Each row of a before or after table is a point. One or more steps were done to the points. Then noise was added and the rows were shuffled. The steps act on columns, c1 being the first. What was done? A step turns or swaps two columns, mirrors them in a line or flattens them onto one, adds a multiple of one to another, or multiplies or shifts one. Angles are multiples of 10 degrees, from the lower column toward the higher: turns from -170 to 170, lines from 10 to 170 but not 90. Use the fewest steps. Two steps may share a column if one is a turn and the other turns, adds or multiplies; they go together, in the order done. Otherwise the lowest column goes first.

Before (10 x 3):
[[ 6.8  3.0 -0.9]
 [-0.1 -4.0  4.4]
 [ 0.1  1.1  5.7]
 [ 0.3 -1.8 -1.0]
 [ 0.0 -2.9  4.4]
 [ 0.6  3.3  1.8]
 [ 2.4  0.7  3.4]
 [ 5.6  3.6  5.3]
 [ 3.6 -1.9 -1.9]
 [ 3.5 -2.1 -2.4]]
After, 10 rows:
[[ 9.4 -2.2 -2.2]
 [ 6.2 -1.2 -1.8]
 [ 6.1  4.3 -2.9]
 [12.9 -0.8  3.0]
 [ 9.9 -1.9 -1.9]
 [ 6.0  6.0  1.0]
 [ 8.6  3.5  0.5]
 [ 6.4  1.7  3.4]
 [11.7  5.3  3.8]
 [ 5.6  4.6 -3.8]]
Steps: shift c1 by 6.0; swap c2 and c3

Before:
[[-1.1 -2.4  0.9 -0.9  1.5  0.0]
 [-1.4 -2.7  3.1  2.9  0.2  0.1]
 [ 1.7  1.4 -1.5 -1.5  4.1 -4.2]
 [ 0.6  2.5 -2.7 -4.5  3.2 -2.5]
 [-2.7  0.0 -3.3 -0.7  2.4 -1.8]
 [ 0.9  3.2 -0.9 -0.9  3.5 -1.4]
 [-1.3 -2.0  0.0  1.8 -1.3  1.9]
 [ 4.2 -0.5  1.4  1.6 -1.9 -2.8]
 [ 3.4 -0.5 -2.5 -1.8  4.2  4.7]
 [-0.4 -1.2  1.8  0.3 -1.9  2.5]
 [-0.2 -0.8  1.4  2.6  2.5  0.3]]
After (11 x 6):
[[  0.5   0.3  -3.4  -2.1   3.6  -4.3]
 [  1.8  -1.1  -1.7  -4.2   4.2 -12.3]
 [ -1.2   1.5   1.9   0.8  -1.6   7.5]
 [  4.0   0.8   1.2  -4.9  -2.0  -8.5]
 [  3.7  -2.6   0.0  -7.2   4.1  14.1]
 [ -1.2   0.6   2.1   0.7   1.6  -0.2]
 [ -0.3   1.3   1.0   3.1   2.9   1.0]
 [  0.9  -1.7  -3.4  -5.3   3.2  -7.5]
 [ -2.3  -3.2  -1.5   3.2   2.4  -5.6]
 [ -0.8  -1.0   2.2   3.7  -1.4   6.0]
 [ -1.4   1.8   3.7   5.3  -0.3   0.2]]
Steps: add -1.5 times c1 to c4; turn c2 and c3 by -70 degrees; multiply c6 by 3

Before:
[[-1.4 -2.7 -2.5 -2.7 -0.1  2.2  3.8  1.3 -6.9]
 [-1.6  4.6  0.3  0.6  2.1 -1.4 -2.0 -5.1 -3.3]
 [-7.2 -6.3 -2.8 -3.5 -3.4  2.0 -1.2  0.0 -3.0]
 [-0.9 -0.6 -1.0 -2.3 -3.0 -1.0 -1.6 -3.2 -0.6]
 [ 1.2 -3.1  0.4 -0.1  2.9  0.2 -1.4 -0.4 -1.0]
 [-5.1  2.2 -6.2  1.5  1.5 -7.1 -4.2  0.6  1.3]
 [-0.9 -1.6 -4.9  3.2  1.5  1.6  0.4 -5.7 -1.9]
 [ 0.7 -2.2 -0.7 -1.5  1.3 -1.1 -4.1 -3.8 -1.3]
 [ 0.4  0.2 -0.3  4.1 -5.1  0.8  1.5  2.9 -2.2]
 [-6.9 -5.8  2.0 -4.8 -0.7 -3.0  0.7  3.4 -1.3]
 [-2.8  7.1 -2.7 -0.1  4.6 -0.2  8.9  1.5 -0.7]
 [-2.7 -4.4 -1.4  3.1  2.3  4.2  5.4  4.6 -4.8]
 [-1.8 -1.4 -2.9 -2.5 -1.5  4.5 -0.7  3.7 -1.4]
 [ 1.9 -2.9 -5.3 -1.8  1.0  2.2 -1.1 -6.3 -2.6]]
After, 14 rows:
[[-1.5 -1.2 -4.4  2.0  7.1 -1.6 -0.5 -4.4 -3.3]
 [-0.8 -4.1  3.2  1.2  6.5  1.5  2.9 -6.4 -1.9]
 [-1.4 -1.4  3.3 -4.7  4.9  2.2 -0.6  0.1 -6.9]
 [-1.7 -2.3  2.3 -0.6  3.5  4.5 -2.5  1.5 -1.6]
 [-2.9 -4.9 -5.6 -7.7  9.7 -0.3  4.3  1.7 -0.8]
 [ 1.2  1.4  2.6  1.2  7.9  0.3 -0.7 -0.5 -0.9]
 [ 2.0 -4.0  4.6  0.0  5.9  2.2 -2.3 -7.4 -2.6]
 [-7.2 -0.4  6.9 -0.7  1.6  2.2 -3.6 -1.0 -3.2]
 [-5.2 -6.5  0.0  4.5  6.4 -7.1 -0.7  4.2  1.2]
 [-7.0  3.9  4.8 -3.1  4.3 -2.9 -3.8  5.0 -1.3]
 [ 0.5 -0.3  0.0  0.8 -0.2  0.9  4.3  2.3 -2.2]
 [-0.8 -0.7  1.0  0.2  1.9 -1.1 -2.8 -2.9 -0.7]
 [ 0.7  0.2  2.3  2.6  6.5 -1.1 -3.3 -3.4 -1.3]
 [-2.6  0.2  4.7 -3.1  7.1  4.1  5.4  2.6 -4.7]]
Steps: turn c2 and c3 by -110 degrees; turn c4 and c7 by 60 degrees; shift c5 by 5.0; add -0.5 times c6 to c8

Before:
[[ -3.0   0.5  -6.8   3.2   3.7  -1.0   1.8   1.5  -1.1  -6.6   1.6   0.8
   -2.1   2.4]
 [  1.6   3.1   2.7  -1.4   2.1   1.6  -1.1   2.3  -2.1   5.4   1.0   0.6
   -1.3   3.9]
 [  0.7   1.8   0.7   1.5   3.2   0.5  -1.5  -0.5   0.7  -5.8 -10.9  -0.8
   -2.2   1.6]
 [ -3.7  -0.5   2.5  -1.0   4.2   1.9  -0.6   2.2   3.0  -6.5  -5.1  -0.3
    0.0   1.1]
 [ -1.9   7.0   3.0   3.1   3.5  -4.1  -1.4  -0.9   0.4  -6.1   1.2  -3.3
   -1.8  -6.1]
 [ -3.0  -0.1   1.1   7.1  -1.9  -1.3  -1.0  -0.7  -0.7  -5.7  -0.3  -1.1
    0.5   3.5]
 [ -1.5  -1.2   1.3   0.0   4.2  -1.2   6.9   0.5   0.9  17.6   0.9  -1.7
   -1.1   1.7]
 [  0.9  -0.7   3.0   0.9   5.0  -3.9  -0.8  -1.6  -0.6  -3.3  -0.5   0.4
   -1.3   2.3]
 [ -1.2  -0.5   0.9   1.9   3.5   1.5   1.2   2.1  -8.9  -2.9   0.7   1.0
    2.2   1.6]
 [ -1.7  -0.9   1.9   1.3   3.9   2.8  -0.1  -0.6  -2.6  -2.1  -0.6  -2.1
   -5.5   0.9]
 [ -0.3   0.4   1.0   0.5   0.4   2.2   5.6  -1.6   1.5  -7.0  -4.7   1.5
   -1.7   2.6]
 [  0.5  -0.7  -3.4   1.6   3.0   1.8   0.9  -2.3   0.6  -4.0   0.7  -3.2
    1.7   0.6]]
After:
[[-0.8 -0.4 -6.6 -0.9  6.2 -3.5  3.0  2.6 -1.6 -3.6 -2.8 -1.9  0.0  1.4]
 [ 1.3  2.9  1.6 -1.3  0.8  0.2 -0.3  1.7  3.4  6.0  2.6  0.0 -0.8  3.6]
 [-2.4  0.3  1.5  3.9  2.7  0.9  0.7  1.3  0.2 -9.0  3.5 -2.7 -2.4  2.0]
 [-1.1 -0.5 -2.9  2.1  2.9  2.7 -0.4  1.5  7.4 -2.1  1.8 -1.3  1.9  2.0]
 [ 1.0 -0.7 -4.5  1.1  4.8  3.9 -1.7 -2.0 -1.4 -0.4  1.2  0.2 -1.3  2.2]
 [-1.3 -1.1  0.0  1.6  1.6 -1.3  1.3 -2.6  0.9 -4.6  2.6  3.5  1.7  0.6]
 [-0.3  7.4 -5.6  2.7  2.0  2.4  3.8 -0.5 -2.2 -2.4  3.0  1.5 -2.2 -5.9]
 [-7.2 -1.0 10.4  0.0  3.3  0.4  0.0  0.2 -1.4 14.9  2.9  0.5 -0.9  2.5]
 [ 0.7 -0.5 -4.3  7.4 -1.9  1.3  3.1 -0.5 -0.6 -3.3 -1.5 -1.0  0.9  3.2]
 [ 1.6  1.9 -4.6  1.9  8.8 -1.0  1.1 -0.3 -0.8 -3.5 -7.7  0.9 -2.3  0.4]
 [-4.2  0.3 -5.5  0.4  3.4 -2.7 -2.5 -0.9 -0.1 -4.5 -3.8 -1.2 -1.9  2.6]
 [-1.7  0.0 -2.4  0.7  3.4 -0.9  2.2 -0.9  2.9  0.2  1.4  0.3 -6.0  1.5]]
Steps: turn c1 and c12 by 140 degrees; turn c1 and c7 by 110 degrees; mirror c3 and c10 in the line at 70 degrees; turn c5 and c11 by 30 degrees; turn c6 and c9 by 150 degrees

Before:
[[  1.8   5.6  -3.2   0.9   2.0 -18.4  -3.0  -3.6   0.0   5.7   2.9   3.2
   -0.9   4.2  -3.3   0.1   0.2   2.0  -1.3   2.1]
 [  0.8   0.0  -2.4   1.1   0.5   0.9   5.8  -3.9   0.4  -5.4   3.2  -0.3
   -0.7  -1.0   2.2  -1.8   0.9   1.4  -2.3  -5.5]
 [  0.7  -3.4  -1.2   3.5  -2.1   2.8   1.4   3.3  -2.0   0.1   3.5   1.5
   -0.2  -1.2  -2.5  -0.7  -0.2   2.4  -2.6   1.9]
 [  4.0  -1.4  -4.1   3.2  -0.5   0.6   3.2  -2.6   0.4   4.1  -1.0   0.6
   -0.2  -1.2  -3.0  -1.4   1.4   0.7   0.0   1.3]
 [ -1.5  -2.0  -3.4   1.0  -4.6  -0.8  -0.4   3.6   0.2   2.9   2.2  -0.2
   -5.5  -0.4  -1.5   3.0   3.5   2.5   0.2   2.4]
 [ -0.5  -2.6   3.1  -2.9  -8.8   3.2   2.8   2.5  -0.6  -3.6  -0.5   1.8
   -0.7  -1.8  -1.0   2.0  -0.1   2.3   1.3   1.2]
 [ -0.5  -3.3  -3.8  -2.6   1.2   2.3   4.3  -3.1  -2.7   3.7   0.1   1.2
    0.4  -0.7  -2.9   3.3   0.2   1.1  -3.0   2.5]
 [  6.4  -2.2  -4.0  -4.3   1.2   2.9   1.8   2.9   0.6  -1.6   1.9   0.9
   -5.4  -0.4  -1.5   3.3   1.6  -3.9  -0.4   2.1]]
After:
[[ -1.9   3.5   3.6   1.0   4.6  -1.0   1.5   3.6   0.4   3.0   6.8   0.1
   -5.7  -0.1  -1.5   2.8   3.8   1.3   2.0   2.4]
 [ -0.9   1.2  -4.6  -2.8   9.0   3.2   3.7   2.7  -0.7  -3.5  -1.4   2.0
   -0.8  -1.8  -1.0   2.0   0.1  -1.0   0.7   1.0]
 [ -0.1   4.9   3.6  -2.8  -1.3   2.3   3.8  -3.4  -2.5   3.7   0.3   1.1
    0.3  -0.8  -3.0   3.5   0.3   0.9  -3.4   2.2]
 [  1.8  -4.0   5.9   1.1  -1.7 -18.5  -1.0  -3.6  -0.1   5.8   8.7   3.1
   -0.8   4.2  -3.3   0.3  -0.2   3.2   2.0   2.3]
 [  1.0   1.3   2.9   1.1  -0.5   0.8   5.6  -4.0   0.4  -5.6   9.6  -0.3
   -0.7  -1.0   2.4  -1.7   0.8   0.0  -3.3  -5.4]
 [  6.0   4.1   4.4  -4.5  -1.5   2.9  -1.0   3.0   0.5  -1.9   5.8   0.9
   -5.5  -0.5  -1.4   3.5   1.7  -2.4  -3.3   2.1]
 [  4.0   3.3   4.9   3.5   0.7   0.7   3.1  -2.8   0.3   4.4  -3.1   0.4
   -0.2  -1.5  -3.3  -1.5   1.3  -1.1  -1.2   1.2]
 [  0.8   3.7  -0.1   3.4   2.2   2.9   2.6   3.6  -2.1   0.2  10.4   1.5
    0.0  -1.3  -2.4  -0.7  -0.5   2.6  -0.7   1.9]]
Steps: multiply c3 by 1.3; turn c2 and c3 by 160 degrees; multiply c5 by -1; turn c7 and c18 by -40 degrees; turn c18 and c19 by 50 degrees; multiply c11 by 3

Before (9 x 32):
[[-3.9 -4.1 -7.7 -1.5  5.2 -0.3 -1.7 -0.6 -2.5  1.4 -3.5 -2.1 -1.9  3.1
  -0.5 -4.6  5.5  0.9  3.7 -6.8  3.3 -1.1 -3.0 -2.2 -3.1 -3.8 -1.0  0.7
  -1.7  1.7  0.1 -4.6]
 [-2.2  1.8  1.8 -3.4  2.6 -3.1 -1.6 -7.3  0.3 -0.8  2.5  1.2 -3.7  4.5
   0.5 -8.1 -1.3  1.9  3.9 -4.0  3.5  2.8  0.0 -2.2 -2.2  1.2  0.1  5.1
  -2.3 -4.2  0.9  0.0]
 [-3.1 -3.8  2.2  0.7 -3.5 -5.7  9.5 -4.5  0.7 -5.0  3.2  0.3 -1.2  2.2
   8.4  1.7  4.4 -6.3 -3.2  0.3  2.1 -5.6  3.9  1.2  0.8  7.3 -1.9  4.2
   3.8 -3.1  6.5  4.1]
 [-0.2 -0.4  0.1  2.1  3.4  0.6 -2.0  0.4  3.8 -4.8 -5.6  2.4  2.2 -0.8
  -0.7 -2.1 -1.7  0.2 -3.7 -0.8  2.2 -4.7 -2.3  2.1  0.3  3.8  2.6 -3.9
  -4.1  0.7  0.2  1.4]
 [-0.4 -3.3 -2.8 -1.5 -1.6 -2.8 -0.3 -5.4 -3.2  3.1 -0.6 -2.3  4.1  0.5
  -1.0 -0.1 -5.8 -1.0  0.4  5.7 -2.4 -4.9  0.7  0.3 -0.7 -4.0  1.1 -3.1
   1.9  2.6  5.7 -1.7]
 [-1.1 -3.0  1.0  2.0  0.3 -1.3  6.3 -3.2  5.1  3.5  3.5 -1.9 -0.2  3.0
   2.3 -0.3 -0.8  1.1  2.7 -5.6 -1.4 -1.3 -0.6  1.3  2.6 -1.2 -6.0 -2.8
   1.3  2.5 -1.6  0.6]
 [ 0.0 -1.0 -3.5  7.0 -2.5 -3.2  1.8  6.1  5.0 -0.1  0.4  0.7  3.1 -2.6
  -0.6 10.7 -5.1 -1.0 -1.6  2.2 -1.2 -5.8  0.5  4.2 -0.1 -2.1  2.2 -4.2
   3.0 -3.0  1.9  0.0]
 [-4.0 -3.1  2.1  3.0 -2.1  2.8  2.0 -4.4 -4.8  1.2 -0.2 -0.3  2.4  0.5
  -3.0 10.9 -2.2 -3.8 -3.2  0.7 -0.7 -1.2 -4.7 -3.6  7.1  0.6  2.6  2.0
  -1.7 -2.3  0.6  0.9]
 [ 2.2 -1.7  0.7  3.7  5.3 -2.4 -1.6 -0.9  2.7 -3.5  2.8  0.2  3.7  0.3
   0.1  2.2  2.0  4.5  1.0  0.9  5.2  0.4 -1.5 -3.2  1.6 -4.1  2.8  4.3
   0.3 -1.5 -5.0  1.0]]
After (9 x 32):
[[-3.9  1.5  2.4  0.6 -3.6 -5.0  8.6  5.0 -3.7 -4.9  2.6 -0.4 -2.4  2.3
   5.4  3.1  4.5 -7.0 -2.5  0.7 -3.3 -5.1  1.0  0.9  0.7 -1.5 -2.7  4.0
   3.9 -3.1  6.3  4.6]
 [-0.4 -0.9 -3.4  7.1 -2.4 -1.8  2.0  0.7  7.6 -0.2  0.0  0.2  2.4 -2.7
  -0.5 10.6 -5.1 -1.0 -1.2  2.0 -0.8 -5.1  0.2  3.8 -0.2 -0.7  2.3 -4.4
   2.9 -3.0  1.7  0.8]
 [ 2.4  5.6  1.0  3.7  5.3 -1.7  1.1 -3.2  1.3 -4.2  2.9  0.7  3.5  0.0
   0.9  2.7  1.7  4.5  1.1  1.0 -1.4  0.0 -0.2 -3.0  1.0 -1.5  3.0  4.4
   1.2 -1.9 -5.1  0.7]
 [-3.5  2.9 -7.9 -1.7  5.7  0.5 -2.2 -0.2 -1.7  1.9 -3.5 -1.5 -2.4  2.6
   1.0 -4.6  5.0  0.5  3.7 -6.6 -4.4 -0.8 -1.0 -1.5 -3.2 -0.9 -1.5  1.2
  -2.0  2.0  0.3 -5.0]
 [-2.2  3.7  1.6 -3.0  2.2 -2.1  1.4 -3.9 -5.9 -0.9  2.4  1.4 -3.8  4.5
  -0.1 -8.6 -1.4  1.9  3.7 -3.9  1.8  3.1  0.4 -2.9 -2.0  0.5  0.3  5.4
  -2.4 -3.4  1.6  0.4]
 [-1.5 -1.5  1.3  2.3 -0.2 -0.1  9.0  1.7 -0.1  3.5  2.9 -2.3 -0.1  4.2
   2.4  0.3 -1.3  1.1  2.7 -5.8 -2.9 -2.1 -0.5  1.4  2.9 -1.5 -6.3 -3.6
   1.2  2.8 -1.8  0.3]
 [ 0.2  2.1  0.0  1.9  3.8  1.2  0.8 -3.5  1.9 -4.3 -5.3  2.0  1.7 -0.9
  -2.4 -2.2 -1.6  1.2 -3.6 -1.1 -0.4 -4.9 -0.4  2.3  0.0  1.7  3.0 -4.1
  -4.1  0.8 -1.0  1.0]
 [-0.5 -2.3 -2.9 -1.0 -0.8 -2.2  0.0  0.6 -5.6  3.5 -0.6 -1.8  4.1  0.6
   0.5 -0.7 -6.4 -1.8  0.8  5.7 -3.6 -5.3 -0.1  0.1 -0.5 -0.2  0.8 -3.0
   1.4  1.9  5.3 -1.8]
 [-4.2 -0.6  1.5  3.5 -1.5  4.1  0.1  2.3 -5.2  0.7  0.2  0.1  2.2  0.2
  -2.3 11.3 -2.1 -3.2 -2.7  0.5 -2.9 -0.7 -1.3 -3.1  6.9  1.0  2.9  2.4
  -3.0 -1.3  0.6  0.6]]
Steps: swap c2 and c21; shift c6 by 1.0; turn c8 and c9 by 60 degrees; turn c7 and c8 by 50 degrees; flatten c15 and c26 onto the line at 160 degrees; multiply c23 by 0.4
